Each row is a point. Two turns around zero, p and q, are shown by what they do to some points. Write where each new point lands after one turn and then the other. Backwards means that the second turn is done in reverse. Each puzzle has new turns, and all numbers are rounded.
In the rows, zero is written as 128.

Turn p:
[129 149] => [147 120]
[112 144] => [148 138]
[143  90] => [ 87 126]
Turn q:
[154  97] => [160 103]
[126 144] => [123 143]
[105 142] => [103 137]
Where do these land?
q, then p: [122 161] => [161 130]
p, then q: [114 140] => [142 140]
q, then p backwards: [124 118] => [139 130]
p, then q: [152  92] => [ 89 109]

Turn p:
[107 125 112 143] => [105 129 110 118]
[147 153 134 102] => [167 120 125 139]
[120 127 148 169] => [ 97 151 129 153]
[144  93 114 112] => [126 106 157 103]
[148 158 124 114] => [157 112 117 145]
[149 130 153 118] => [149 134 150 144]
[ 81 110 112 137] => [ 97 145 108  93]
Turn q:
[ 85 141 115 118] => [103  92 130 108]
[138 125 161 113] => [135 124 124 165]
[119 145 116 169] => [130 134  97  93]
[159  94 135 114] => [154 147 156 152]
[140 136 113 126] => [117 144 133 122]
Where do these land?
q, then p: [149 118 150 159] => [133  90 123 150]
p, then q: [130 156 138 133] => [130 148 118 108]
p, then q backwards: [149 115 142 140] => [133 118 125  99]
q, then p: [149 120 114  97] => [129 162 123 150]
p, then q: [146 134 113 135] => [150 125 135 119]
q, then p: [ 57 134 107 116] => [126 149 164  66]
q, then p: [117 118 132 115] => [120 136 144 128]

Turn p:
[146 110 109 110 108 114 102 113] => [135 122 119 137 159 116 136 165]
[109 156 121 115 112 114 132 116] => [146 129 134  92 121 122 132 142]
[156 153 101 129 134 124 139 105] => [160 149 157 140 127 123 143 140]
[120 143 133 156 138 151 133 100] => [114 162 147 127 109 110 120 120]
[108 152 124 143 103 148  93 166] => [114 153 100 103 123 171 106 145]
[135 135 170 114 158 133 116 103] => [101 139 142 118 148 112 160  98]
[101 112 129 121 154 129 126 163] => [107 102 107 131 103 150 139 118]
[148 105 115 157 118  89 160 120] => [148  96 164 154 132 117  96 136]
[128  87 148 106 128 151 151 166] => [129 101  80 149 128 131 121  89]
Turn q:
[117 115 108  91  92 113 131 108] => [139 116 148  95 166 132 102 138]
[155 118 141 119 150  96 102 107] => [159 118 154 152 110 126 125 161]
[131 139 122 116 117 157 147 165] => [109 141  87 115 135 150 122 122]
[137  98 123 142 106 160 106 107] => [158 125 120 137 167 119 157 118]
[155 109 177 168 150 120 146 143] => [105 109 128 162  97 145 180 143]
[103 137 136 108 155 128 102 114] => [130 149 148 157 130 113  98 126]
[119 147 106 146 143 135 166 144] => [ 95 141 108 102 106 111 135 121]
[117 155 108 125  92 146 137 121] => [134 144 124  90 143 136 122  97]
[118 134 130 137 147  98 114 144] => [122 109 133 144  99 118 109 125]
Where do these land?
p, then q: [181 144 130 135  98 150 107 138] => [142 172 106 145  85 113 130 122]
p, then q: [114 136 154 120 135 137  94 108] => [ 97 144 144 119 125 120  95 128]
q, then p: [103 124 118  95 123 119 156 131] => [101 119 107 106 120 140 156 131]
q, then p: [182 118 116 134 131 135 113 118] => [170 127 128 160 138 151 120 119]
p, then q: [ 89 123 119 126 121  83 149 133] => [132  93 122 141 169 149 122 153]
p, then q: [105 103 160 133 147 146  98 141] => [107 133 143 119 153  89 108 103]
q, then p: [102 126 102 137 117 128 152 118] => [127 102 130 108 127 112 157 130]
q, then p: [ 97 143 104 125 149 110 146 143] => [115 109 118  92 135 125 132 161]
q, then p: [179 137 148 148 130 144 137 123] => [175 145 120 138 115 130 105 106]

Turn p:
[128 101 137 121 152 122 105 118 114  95 144] => [133 148 110 115 114 140 104 169 126 139 127]
[100 139 143 158 150 145 142 133 135 163 146] => [129 127 123 115 113 138 167 115 140  97 165]
[128 154 113 117 118 125 126 141 161  98 141] => [147 134 159 124 124 127 107 119 126 103  98]
[114 133 108 136 132  90 115 114 142 148 164] => [143 171 130  89 141 115 145 116 122 123 128]
[106 149 156 140 123 115 132 108  73 119 151] => [102 153 106 110 113 141 106 107 171 143 151]
[177  89 150 100 115 139 104 109 145 125 102] => [104 110 119 150 129 100 105 162  72 145 121]
[130 127 137 134 111 100 116 154 129 148 117] => [109 144 139 137 158 145 139 116 112 131 129]
[119 122 112 127 102 165 154 125 132  92  73] => [134  56 130 146 148 127 103 135 150 126 109]
[139 159 116 166 120 139 102 138 111 125 134] => [150 131 112 131 123 158 113  85 117 128 135]
[108 168 132 135 147 123 127 129 109 154 104] => [108 117 123 113 115 154 160  95 141 138 121]
[137 105 106  92 116 151 126 137 140 119 133] => [151 115 160 140 126 108 115 153 117 143 127]
[148  91 125 108 150 123 186 130 145 148 126] => [127 129 127 163 132  84 171 166 143 121 122]
Turn q:
[128  96 120 141 113 131 112 112 123 129 152] => [135 109 144 107 143 113 121 121 127 116 156]
[116 127 139 146 116 155 114 146 139 168 121] => [135 132 123 119 170 151 123 114 101 146 124]
[110 162 108 157 132  96 139  80 141 169 126] => [122 125 124 163 132 135 123 128 149 189 178]
[ 89  92 137 119 105 110 158 153 132 126 164] => [128 139 139 131 156  69 102 157 105 117 125]
[111  94 169 135 150 111 139 135 135 102  94] => [ 64 131 124 137 139 122 110 127 134 100 105]
[130  97 140 115 121 154 153 109 140 161 132] => [131 135 115 130 161  96 140  87 123 131 130]
[125 136 119 109 143 119 106 108 135 119 100] => [108 146 120 111 103 143 128 121 150 136 135]
[162 158 111 134 112 127 101 146  86 124 107] => [162 130 121 131 107 184 136 141 128 101 139]
[138 109 112 122 157  98 143 125 151 107 127] => [115 120 132 133 110 105 104 127 169 127 112]
[131 157 161 133 105 133 131 152 145 111 112] => [117 139 140 148 112 149 123 125  87 127 103]
[139 152 106 120 131 158 141 144 110  94 134] => [152 108 106 122  93 129 147 144 115 118 106]
[156 154 114 106 150 143 100 127  99 126 167] => [166 121 147 104 113 140 177 145 149 127 124]
Where do these land?
q, then p: [119 126 124 153 128 143 169 138 138 120 150] => [128 142 101 135 163 142 145 144 124 148 130]
q, then p: [105 159 135 139 147 107 113 131 180 121 136] => [ 89 112 147 115 138 144 156 113 107 133 165]
p, then q: [104 122 115 140 137 108 140 136 168 119 113] => [106 127 109 130 106 123 128 126 140 109  88]
q, then p: [147 122 162 119 116 150 130 130 107 118 124] => [125 116 108 136 122 126 106 134 167 127 116]
q, then p: [127 120 146 120 112 114 111  57 103 110 111] => [138 154 149  97 123 100  97 124 173  97 153]
p, then q backwards: [127 142 113 151 130 166 113 114  97 143 114] => [141 141  93 152 122 158 128  99 136 134 117]
q, then p: [125 113 113 131 115 161  98 131 113 111 132] => [132 131 146 140 113 112 107 154 137 159 124]
p, then q: [114 110 132  53 144 112 169 132 137 122 115] => [ 96 166 132 163 159 135  84 137 105 132  91]
p, then q: [113 104 137 142 141 124 114 137 109 165 145] => [160 120 128 139 134 101 154 146 121 148 116]
p, then q backwards: [128 138 124 148 121 146 119 136  98 125 170] => [145 134  98 118  99 110 117 109 132 147 110]
q, then p backwards: [136 143 116 132 126 100 138 122 137 118 120] => [140 132 139 116 130 146 137 136 109 113 138]
p, then q: [108 123 117 101 116 106 161 142 181 161 130] => [ 78 139 137 176 122 109 134 145 138 113  96]
p, then q: [120 131 147 121 117 110 109 146 103 133 118] => [120 129 117 114 150 131 151 133 112 155 129]
q, then p: [219 139 112 141 144 146 107 141 121 124 115] => [134  71 101 156 123  83  89 150  98 108 128]
